Every row gives one point. A path goes straight from each point to the next, and from the last back to the first. The post is the endless flat space through its rows: a point in 2 columns, a line in 3, a plane in 4, and so on, so that a path can go around it. Count how often the path circles the post. Going back the other way cancels.

Post (1 x 2):
[[-3.0  3.6]]
Path (13 x 2):
[[ 18.2 -25.0]
 [ -0.2 -13.8]
 [ 11.3  -3.5]
 [ 14.2  22.6]
 [  1.9  16.0]
 [ 25.9   3.7]
 [  1.7 -18.5]
 [-16.7 -26.0]
 [ -9.0 -25.8]
 [  6.2 -30.7]
 [  8.8   8.6]
 [ 11.1  38.7]
 [ 20.6  18.3]]
Times around: 0

Post (7 x 8):
[[-10.1 -10.0  -1.3  29.9  16.6   6.8 -22.3   5.0]
 [-20.8 -34.5  19.7  -7.5 -18.6 -40.3  38.5  -5.7]
 [  2.6 -24.7   0.2  24.2  -7.7 -26.6 -14.9  -5.8]
 [-13.9 -17.3   0.4  15.5 -14.7 -18.2 -13.3 -25.0]
 [ 14.5   9.7   7.9  -7.3  31.4  -4.1   5.4  -0.4]
 [ -2.5  -0.5 -19.0  19.5   6.1  -1.8  -3.5  -2.3]
 [ 26.4  -5.4  -1.3 -18.0 -14.1  14.4 -17.9  -5.3]]
Path (18 x 8):
[[ -5.4  10.6   9.9   5.7   4.2  -2.2 -15.2  -5.4]
 [ -8.3   2.4  27.7  25.9  21.5 -10.8   4.9   6.0]
 [  2.9  11.9 -13.1  37.6  24.6 -15.9   3.6 -36.9]
 [-28.5 -55.5   0.2  29.1  -0.8 -21.2 -13.0 -18.8]
 [  0.8 -26.4  12.9   4.0  19.9 -41.7 -15.6  -1.9]
 [-33.9 -18.5   3.1  -3.0 -13.8 -11.5 -14.9   4.1]
 [-27.6   3.2  -4.8  36.7  -3.8  -1.5  -9.7  -6.2]
 [ -1.0   1.4   0.3  35.6 -13.2   1.5  -1.8 -11.1]
 [ -3.6 -14.6  -5.1 -10.4 -13.1   6.6  12.3  -9.3]
 [ -0.1  -9.6  -4.9   7.6  13.2 -24.0 -15.1 -25.7]
 [ 20.1 -13.7   5.8 -13.1  10.5 -11.7  -8.9  16.2]
 [-29.6 -13.2  -4.2  22.9  -0.8 -12.1  13.4  14.4]
 [  6.4  -3.7   4.5  23.4 -18.8   1.1  10.2   8.5]
 [  6.8  -5.5  -2.5  21.5   7.1  16.9 -10.7   1.8]
 [ 15.0 -16.6 -17.3 -17.2  -9.9   5.1  10.9 -12.3]
 [ 45.3 -10.8 -29.9   1.1 -19.1 -17.0  23.8  -9.7]
 [-25.8 -35.8 -22.2  34.7 -14.8  -2.2 -33.3 -24.1]
 [-17.7 -20.0  -1.6   3.5 -18.9  -1.4 -46.7 -21.6]]
Times around: 3

Post (13 x 14):
[[ 15.7 -17.8  -7.7 -42.3 -32.7   9.3  -1.8   9.7   4.1   5.8 -35.9  21.7
    8.3  15.3]
 [ 31.6   8.5  28.8  18.3   7.1  -0.5   3.0   2.1 -12.3  -0.7 -15.8   6.0
  -18.3  -6.7]
 [ 16.0 -12.0 -12.0  -2.9  19.3   4.5   2.2  -9.2   5.6  -6.7   2.4  10.7
  -10.2  23.5]
 [-14.2 -27.5  -9.1 -15.7  -7.3  36.3  14.1 -14.1  30.1  10.2 -16.9  -4.2
   10.7 -38.8]
 [-15.5  -9.7  -0.7 -32.6   8.9  32.3  19.9  15.1  20.6 -10.0  -3.7 -11.4
    9.3 -36.8]
 [ 12.6  -7.4  32.9  23.4  13.5   7.1  -7.9  -8.2 -11.1 -11.0  11.7   9.8
   11.2   5.3]
 [ 13.0 -17.3  18.8  29.5  -0.5  22.0  16.2   6.8   4.5 -20.1  -4.7 -13.9
   -2.6   8.4]
 [ -9.8  -7.1 -24.1 -15.4 -10.0   8.0 -23.3  12.1 -18.5  16.8 -21.3   9.7
    7.7  -4.3]
 [ 13.5 -10.7 -33.7 -32.3 -17.0   6.2  -9.3 -18.7 -31.3   0.6 -28.5   5.3
   15.3  -3.3]
 [  7.2 -10.0   7.9  11.3  -3.3  -9.0  25.9   0.9   0.6   0.6  11.1   9.9
    2.4  13.2]
 [ -0.2  17.0 -16.9 -20.6 -23.1  19.5  -4.7  -5.5   3.4   3.1 -20.1  28.0
    7.9  13.2]
 [ 20.1  -7.3  13.9  11.4  -7.9  12.6 -18.3   0.9 -16.1 -15.0  17.5  17.1
  -15.8 -13.1]
 [  6.6  -2.0   7.6   3.6  13.5  19.5  29.0 -12.9 -26.2  11.9   6.3  23.0
  -12.0  16.9]]
Path (33 x 14):
[[  7.9 -16.9   1.0 -21.4 -17.0   4.9  17.1   4.6  -7.3 -20.0 -22.7   0.2
   16.2  22.7]
 [  1.2 -15.6   9.4  -9.3   5.7  -2.6  -7.9 -20.7  11.2  -5.5 -18.3 -13.9
   17.5   8.3]
 [  8.7   0.2   2.4 -13.3  22.6  35.6 -10.3   1.3  19.6   3.2 -25.7  -4.8
  -14.9   0.2]
 [  9.1  -4.9  -8.7  -7.7  -4.2 -11.2   4.6  22.4 -33.1  -7.4  -9.9 -10.9
  -23.0 -10.5]
 [ -9.1  -7.5  -0.4 -33.5 -18.4  26.8  16.1  13.1 -30.2  -3.5 -16.8  18.7
    8.5   3.6]
 [ -8.9  -4.4 -34.6 -25.1   0.0  15.5  27.9  -1.3  -8.3   1.9  -7.9   9.9
  -30.5 -16.9]
 [ 31.2 -14.2  11.5  10.6  -0.1  19.4  -7.6 -15.0 -27.1  -1.5 -42.5 -10.8
  -17.3  -6.7]
 [ -2.0   6.7   7.3  14.8  -2.8  -1.2  29.0  -3.6 -19.0   8.3 -15.8   3.4
   -3.8  -7.7]
 [-20.6 -16.0   2.1  -7.1 -11.1   3.7   8.8   9.4  10.7   0.4  15.3  22.1
  -19.4  -8.9]
 [  2.1 -34.2 -18.0 -45.6  -5.8  23.3   6.1   3.6 -19.7  -6.3 -16.0  -0.8
   10.6  15.1]
 [ 28.2  42.0  37.0  18.5   8.2  21.6 -28.3  -7.4   1.3  25.9 -13.7  35.0
  -16.7   5.2]
 [ 17.1  12.5   2.3  -5.2  10.2  13.3  -4.2  11.2   4.8   1.6  -3.0  11.2
   13.6  -6.5]
 [-26.7   0.1 -36.3 -27.6  11.3  26.8  26.9   1.5 -30.4 -32.3  19.8   0.7
   43.4   4.5]
 [ -6.2 -26.4  39.9  16.0 -22.4   3.1 -17.5  11.3  18.9 -18.9   4.1  25.3
   20.8   6.5]
 [  8.0 -12.3 -18.7 -41.5  10.8   1.5  64.1 -12.2  30.1  -1.4 -23.0   6.5
   15.8 -23.0]
 [ 37.8  -7.5 -18.5 -27.3 -10.5  23.2  -6.9 -14.2   7.2 -11.1 -21.4  26.4
   11.8  19.6]
 [ -2.3   4.0  24.6  24.2 -17.0  12.0  20.0  28.3  20.4   8.6 -12.4   2.8
    4.6  17.1]
 [ -0.1 -13.5   0.9 -35.2  -4.5  21.7   3.8 -14.8   7.6   0.5 -13.9  -2.2
   24.6  29.3]
 [  4.0 -17.9   5.8 -14.4  42.3   5.2  40.2 -16.7  20.9 -16.4 -14.8 -27.7
   -1.5  -9.8]
 [  6.4 -17.2  22.3  -4.5 -13.7  -8.7   0.9   7.0  -8.6 -32.3  28.8   9.6
   11.4 -10.9]
 [ -0.5 -10.1  19.4  47.8 -30.0 -25.2  -1.7  10.4  -7.0  15.9   2.3   9.7
   -6.1   8.5]
 [ 13.5 -11.1   2.4 -21.3 -20.2  -3.3  20.5   5.3   8.9   1.6 -18.7 -21.5
    8.5  -4.4]
 [-13.3 -27.8  -7.8   7.9 -10.9  36.1 -35.0 -34.5 -38.7  -7.9  22.2  19.1
   24.7   4.4]
 [  1.3 -15.9  -4.9  -3.4 -19.2  21.1  33.8 -49.2   3.5  -3.9 -18.5  16.2
   13.5  25.6]
 [-18.0   6.3  25.6   1.1  14.1  40.3  24.4  15.7  -0.6   9.0  -8.2  -7.3
  -26.8   2.2]
 [ 27.3  11.1  13.1 -25.2  -2.2   7.3   7.8 -12.3   7.3  -5.8   7.6   7.8
   12.8  11.9]
 [  2.0  -3.3 -35.3 -17.6 -34.5  34.9 -18.3  23.2  -9.3  -8.2  -3.3  12.0
   23.8   7.4]
 [ 16.0 -24.5  -8.0  16.7 -38.4  -1.0  17.1  44.1   7.6 -10.1  -1.0   9.1
  -26.5 -14.4]
 [ 11.2  -5.2   8.0 -26.4 -13.0  42.2  -8.0  -4.5  -4.9 -29.3  12.3  31.9
    1.9 -11.1]
 [ 15.4 -27.8 -22.8   6.4  11.8  20.9   5.6   3.0 -16.6   7.1 -20.7 -13.9
   21.7  -1.4]
 [ 28.4 -21.6  20.2   4.4 -26.0  -5.9  10.5  24.6 -13.4  -2.9  -4.3  -9.6
    1.7  -8.7]
 [ 27.5  10.3  18.0 -21.7  -2.3 -10.7  -4.8  -4.0  12.9 -10.2 -27.4  -7.5
   -7.2  -0.3]
 [-16.4 -12.7  -0.1 -29.0  -7.1   4.4  27.6   7.3   0.3 -18.5   4.5   9.2
   -3.7  16.9]]
Times around: 0
